Each row is a point. Each copy is the shape, with its points in the same order, turned, moved and blurred by noise. Some copies are also mirrored. Which?
In the rows, zero is written as 128.

Shape (6 x 3)
[[149 123 192]
 [139  95 208]
 [172 163 112]
 [117 107 112]
 [154 132  76]
 [129 156 116]]
Copy 1 (6 x 3)
[[153 162 183]
 [127 181 207]
 [157 137 100]
 [ 96 118 145]
 [113 116  88]
 [130 105 124]]
Copy 1 is: mirrored
Copy 2 (6 x 3)
[[145 192 159]
 [122 209 173]
 [181 109 138]
 [100 115 142]
 [143  76 148]
 [144 116 114]]
Copy 2 is: only turned
Copy 3 (6 x 3)
[[ 70 162 154]
 [ 61 144 181]
 [ 97 162  69]
 [123 110 125]
 [124 122  64]
 [129 160 103]]
Copy 3 is: mirrored

Shape (11 x 6)
[[ 91  75 115 159 143 133]
 [148 100 144 117 128 107]
 [126 139 100  90 158 104]
 [122 171 162 166 111 145]
 [136 103  61 128 140 100]
 [134 189 159 165  62 205]
 [ 98  78 187 173 126 169]
 [ 94 145 126 148 139 151]
 [182 169 213 199 122 178]
 [126 122 103 135 136  53]
 [141 116 119 148 161 120]]
Copy 1 (11 x 6)
[[ 67  83 116 139 137 134]
 [103 128 127 130 140  70]
 [ 92 133 193 111 154 104]
 [162 144 106 119 130 142]
 [ 35 149 147 121 159 119]
 [179 167  79  79  74 153]
 [131  64  69 131 104 110]
 [123 108 131 109 123 154]
 [217 134  51  92 152 106]
 [ 77 151 157 166 176 111]
 [ 97 123 126 111 173 119]]
Copy 1 is: only turned
Copy 2 (11 x 6)
[[ 90  91 111 141 109 145]
 [157 120 135 132 152 139]
 [170 122 160 145  90 178]
 [136 153 152 103 109  72]
 [171 102 106 162  89 164]
 [136 199 112  59  93  54]
 [ 62 127 118 106 152 103]
 [110 137 144 119  81 113]
 [122 210 147 127 158  27]
 [176  66 151 157 108 129]
 [140 128 136 167 115 128]]
Copy 2 is: mirrored

Shape (13 x 8)
[[140 140 105 112 128  62 117 109]
 [150 172 243 128 136 144 116 120]
 [128 162 127 163 114 136 188 154]
 [129 172 107  97 132  84 134 155]
 [ 31 149 121  87 132 130 111 116]
 [138 138 103  97 212 104 119 151]
 [150 157 114 188 149 103 179 183]
 [145  66 119 133 125  97 110 124]
 [134 154 249 100 135 143 137 122]
 [ 69 108 139 145 172 156 118 138]
 [146 165 114  96 115 139 107 166]
 [142 138 102 113 116 140 127 105]
 [136 112 121  82 118 120 144 131]]
Copy 1 (13 x 8)
[[154 110 139 101  74 126 158 104]
 [203 125 192 166 175 161  91 145]
 [126 177 112 168 141 161 168 126]
 [176 145 105 101 105 119 166 125]
 [135 144  96  57 162 134  90  83]
 [144 116 147  67 146  94 189 154]
 [132 184 141 166 132 129 216 126]
 [ 95 137 181 103  72 121 132 130]
 [199 136 188 137 174 188  83 160]
 [ 94 157 154  93 187 119 119 114]
 [166 147 103 126 116  95 123 162]
 [119 110 109 130 107 131 125 138]
 [130 136 122  94  97 150 128 160]]
Copy 1 is: only turned
Copy 2 (13 x 8)
[[122 122 141 129 125  62  96 118]
 [154 215  88  89 160 170 128 138]
 [148 112 175 144 148 139 163 162]
 [154 123 179 115 117 104  86 110]
 [ 89  93 157  90 178 149  94  63]
 [185  93 129 147 145 118  40 112]
 [163 110 175 174 134 123 118 197]
 [105  88  79 136 115  86 100 150]
 [159 195  80  53 166 160 131 139]
 [108  75 110 127 185 172  96 129]
 [149 122 141 130  89 142 106  96]
 [134 104 123 154 123 109 142  93]
 [156  88 121 101 116 103 128 115]]
Copy 2 is: mirrored
Copy 3 (13 x 8)
[[126 151 146  98 167  91 145  62]
 [133  87 211 163 131 196 183 137]
 [103 109 155  92 150  84 162 181]
 [ 97 171 167  76 144 112 150  95]
 [ 64 181 124 179  97 103 151 117]
 [ 52 128 163  83 148 123 126  53]
 [102  98 197  55 173  77 123 155]
 [143  94 120 128 140  86 113  62]
 [137  91 203 166  93 183 190 126]
 [ 53  87 143 164  99  95 123 116]
 [111 160 141  88 126 155 112 126]
 [117 131 102 104 157 130 149 115]
 [121 130 108  88 110 121 164  95]]
Copy 3 is: only turned
